Each row is a point. Each copy is the shape, with its points in the same order, turned, moved and blurred by noise. Say if it was mirrored as well.

Shape, 7 rows:
array([[ 0.25, -0.51],
       [-0.29,  0.21],
       [-0.74, -0.06],
       [ 0.52,  0.11],
       [ 0.07, -0.12],
       [ 0.84,  0.15],
       [ 0.57, -0.06]])
Copy 1:
array([[ 0.55,  0.01],
       [-0.20,  0.36],
       [-0.03,  0.85],
       [ 0.06, -0.36],
       [ 0.16,  0.10],
       [ 0.08, -0.74],
       [ 0.19, -0.47]])
Copy 1 is: mirrored
Copy 2 (7 x 2):
array([[-0.34, -0.60],
       [ 0.41, -0.10],
       [ 0.75, -0.45],
       [-0.42,  0.04],
       [-0.05, -0.28],
       [-0.69,  0.19],
       [-0.46, -0.09]])
Copy 2 is: mirrored

Shape:
array([[ 0.28, -0.68,  0.03],
       [-0.80,  0.02,  0.04],
       [-0.32, -0.13, -0.03],
       [ 0.08,  0.04,  0.74],
       [-0.11,  0.05, -0.80],
       [ 0.38,  0.31,  0.12]])
Copy 1, 6 rows:
array([[-0.45,  0.01,  0.43],
       [-0.05,  0.57, -0.53],
       [-0.06,  0.17, -0.16],
       [ 0.56,  0.25,  0.40],
       [-0.33, -0.42, -0.50],
       [ 0.40, -0.34,  0.12]])
Copy 1 is: only turned
Copy 2 (6 x 3):
array([[ 0.87, -0.40,  0.29],
       [-0.26,  0.16,  0.67],
       [ 0.13, -0.05,  0.44],
       [ 0.03, -0.91,  0.50],
       [ 0.25,  0.45, -0.25],
       [ 0.08, -0.61, -0.19]])
Copy 2 is: mirrored
Copy 3:
array([[-0.34,  0.60, -0.11],
       [ 0.18, -0.37, -0.60],
       [-0.05, -0.05, -0.37],
       [-0.82, -0.29, -0.14],
       [ 0.61,  0.24,  0.21],
       [-0.41, -0.17,  0.40]])
Copy 3 is: mirrored
Copy 4 (6 x 3):
array([[-0.43,  0.90, -0.15],
       [ 0.16,  0.05,  0.57],
       [-0.05,  0.25,  0.22],
       [-0.91,  0.12,  0.35],
       [ 0.45,  0.18, -0.40],
       [-0.61, -0.05, -0.37]])
Copy 4 is: only turned

Shape (9 x 6):
array([[ 0.11, -0.09,  0.44, -0.40,  0.59, -0.04],
       [ 0.01, -0.04, -0.15,  0.40, -0.10,  0.41],
       [-0.30, -0.09,  0.29,  0.38, -0.83,  0.59],
       [ 0.16,  0.22,  0.44, -0.31,  0.48,  0.24],
       [ 0.33, -0.72,  0.51,  0.38,  0.31, -0.07],
       [-0.20, -0.15, -0.28,  0.44, -0.71, -0.34],
       [ 0.05, -0.15, -0.40, -0.52,  0.06,  0.15],
       [-0.30,  0.19, -0.28, -0.50, -0.66, -0.25],
       [ 0.65, -0.21,  0.52,  0.04, -0.32, -0.44]])
Copy 1 (9 x 6):
array([[ 0.75,  0.04,  0.30,  0.35,  0.45, -0.46],
       [-0.05, -0.21,  0.78, -0.02, -0.04,  0.19],
       [-0.44, -0.33,  0.91, -0.65, -0.25, -0.23],
       [ 0.66,  0.14,  0.45,  0.01,  0.45, -0.41],
       [ 0.42, -0.29,  0.90,  0.56, -0.22, -0.65],
       [-0.39, -0.50,  0.11,  0.03, -0.69, -0.04],
       [-0.09,  0.44,  0.08,  0.30,  0.20, -0.05],
       [-0.36,  0.16, -0.39, -0.32, -0.37, -0.18],
       [ 0.59, -0.02,  0.43,  0.22, -0.81, -0.64]])
Copy 1 is: mirrored
Copy 2, 9 rows:
array([[ 0.60, -0.04,  0.18, -0.21,  0.17, -0.25],
       [-0.08,  0.09, -0.01,  0.55,  0.29,  0.30],
       [-0.25,  0.44,  0.77,  1.02,  0.42,  0.45],
       [ 0.55, -0.39,  0.31,  0.04,  0.13, -0.14],
       [ 0.73,  0.71, -0.17,  0.30,  0.14,  0.03],
       [-0.70,  0.71,  0.17,  0.41,  0.04,  0.09],
       [-0.21, -0.15,  0.03, -0.02,  0.68, -0.38],
       [-0.74,  0.18,  0.74,  0.06,  0.32, -0.45],
       [ 0.33,  0.60,  0.13,  0.57, -0.25, -0.63]])
Copy 2 is: only turned
Copy 3 (9 x 6):
array([[ 0.79,  0.06,  0.47, -0.28,  0.11, -0.19],
       [-0.07, -0.44, -0.21, -0.28,  0.24,  0.06],
       [-0.60, -0.56, -0.21, -0.41,  0.36, -0.63],
       [ 0.99, -0.16,  0.24, -0.29,  0.37, -0.27],
       [ 0.10, -0.21,  0.95,  0.08,  0.15,  0.04],
       [-0.60,  0.15, -0.42, -0.01, -0.09, -0.19],
       [ 0.52, -0.11, -0.13, -0.38, -0.48, -0.19],
       [ 0.05,  0.34, -0.64, -0.28, -0.26, -0.68],
       [ 0.09,  0.10,  0.28,  0.75,  0.14, -0.51]])
Copy 3 is: mirrored

Shape (11 x 8):
array([[ 0.03,  0.21,  0.20, -0.17,  0.26, -0.36, -0.21,  0.24],
       [-0.36, -0.18,  0.50,  0.35, -0.03, -0.10, -0.15, -0.23],
       [ 0.13,  0.23,  0.52,  0.31, -0.32, -0.38, -0.32, -0.29],
       [ 0.25, -0.29,  0.48, -0.08, -0.42,  0.00,  0.09, -0.29],
       [ 0.26, -0.16,  0.50,  0.33,  0.11,  0.10, -0.35,  1.04],
       [-0.24, -0.07, -0.32, -0.19, -0.23, -0.35,  0.33,  0.59],
       [ 0.17,  0.19, -0.25,  0.46, -0.03, -0.28,  0.38, -0.29],
       [-0.01,  0.21, -0.03,  0.24, -0.20,  0.32, -0.06,  0.34],
       [-0.19,  0.23,  0.38, -0.32, -0.14, -0.38,  2.03,  0.29],
       [ 0.22, -1.23,  0.07, -0.20,  0.06, -0.31, -0.36,  0.52],
       [ 0.22, -0.17, -0.13,  0.13,  0.13,  0.62, -0.17, -0.26]])
Copy 1:
array([[-0.19,  0.30,  0.28,  0.48,  0.40, -0.26,  0.13, -0.19],
       [ 0.18, -0.31,  0.05,  0.60,  0.72,  0.04,  0.46,  0.23],
       [-0.49, -0.15,  0.15,  0.73,  0.65,  0.22,  0.60,  0.11],
       [-0.26,  0.08, -0.11,  0.14,  0.70,  0.42,  0.45,  0.47],
       [-0.24,  0.35,  0.06,  0.95,  0.62, -0.44, -0.52,  0.60],
       [ 0.26,  0.46,  0.79,  0.19,  0.13,  0.06, -0.02,  0.33],
       [-0.32, -0.48,  0.48,  0.09,  0.01,  0.02,  0.41,  0.30],
       [-0.06, -0.01,  0.10,  0.62,  0.00,  0.11, -0.10,  0.40],
       [ 0.18, -0.36,  1.10, -0.97,  0.71,  0.74, -0.79,  0.01],
       [ 0.19,  0.86,  0.08,  0.17,  0.86, -0.62,  0.45,  0.94],
       [-0.02, -0.14, -0.53,  0.30, -0.07, -0.11,  0.27,  0.45]])
Copy 1 is: only turned
Copy 2, 11 rows:
array([[-0.42,  0.12,  0.24, -0.14, -0.23, -0.31, -0.23, -0.24],
       [-0.22, -0.27,  0.13, -0.20,  0.53,  0.00,  0.17, -0.54],
       [-0.90, -0.28, -0.15,  0.04,  0.40, -0.19,  0.16, -0.34],
       [-0.23, -0.25, -0.56,  0.04,  0.17, -0.21,  0.30, -0.56],
       [-0.10, -0.48,  0.51, -0.35, -0.50, -0.46,  0.52,  0.27],
       [ 0.02,  0.46, -0.33, -0.64, -0.09, -0.54, -0.08,  0.07],
       [-0.25,  0.15, -0.13,  0.21,  0.70, -0.38, -0.16,  0.15],
       [-0.17, -0.11, -0.21, -0.18, -0.05,  0.09,  0.03,  0.33],
       [ 0.65, -0.50, -0.99, -0.45,  0.54, -1.29, -1.00, -0.24],
       [ 0.38,  0.38,  0.18, -0.21, -0.36, -0.40,  1.01, -0.62],
       [ 0.11, -0.05, -0.18,  0.43,  0.06,  0.34,  0.20,  0.02]])
Copy 2 is: mirrored
Copy 3 (11 x 8):
array([[-0.14,  0.02, -0.25,  0.31,  0.36,  0.14, -0.42,  0.07],
       [-0.11,  0.40, -0.42,  0.19,  0.11,  0.44,  0.39,  0.09],
       [-0.02,  0.50, -0.39, -0.23,  0.65,  0.39, -0.05, -0.17],
       [ 0.01,  0.17, -0.21, -0.57,  0.23,  0.47,  0.02,  0.25],
       [ 0.44, -0.48, -0.77,  0.19, -0.09, -0.03, -0.17, -0.29],
       [-0.53, -0.01,  0.11,  0.01, -0.38, -0.31, -0.38,  0.01],
       [ 0.03,  0.49,  0.34, -0.13,  0.38, -0.17,  0.12, -0.25],
       [ 0.26,  0.13,  0.00,  0.14, -0.25,  0.20, -0.11, -0.39],
       [-0.03,  1.07,  0.41, -0.31, -0.63, -1.01, -0.52,  1.29],
       [-0.51, -1.02, -0.47, -0.14,  0.17, -0.02,  0.26,  0.15],
       [ 0.30, -0.18,  0.36,  0.04,  0.22,  0.53,  0.34, -0.05]])
Copy 3 is: mirrored
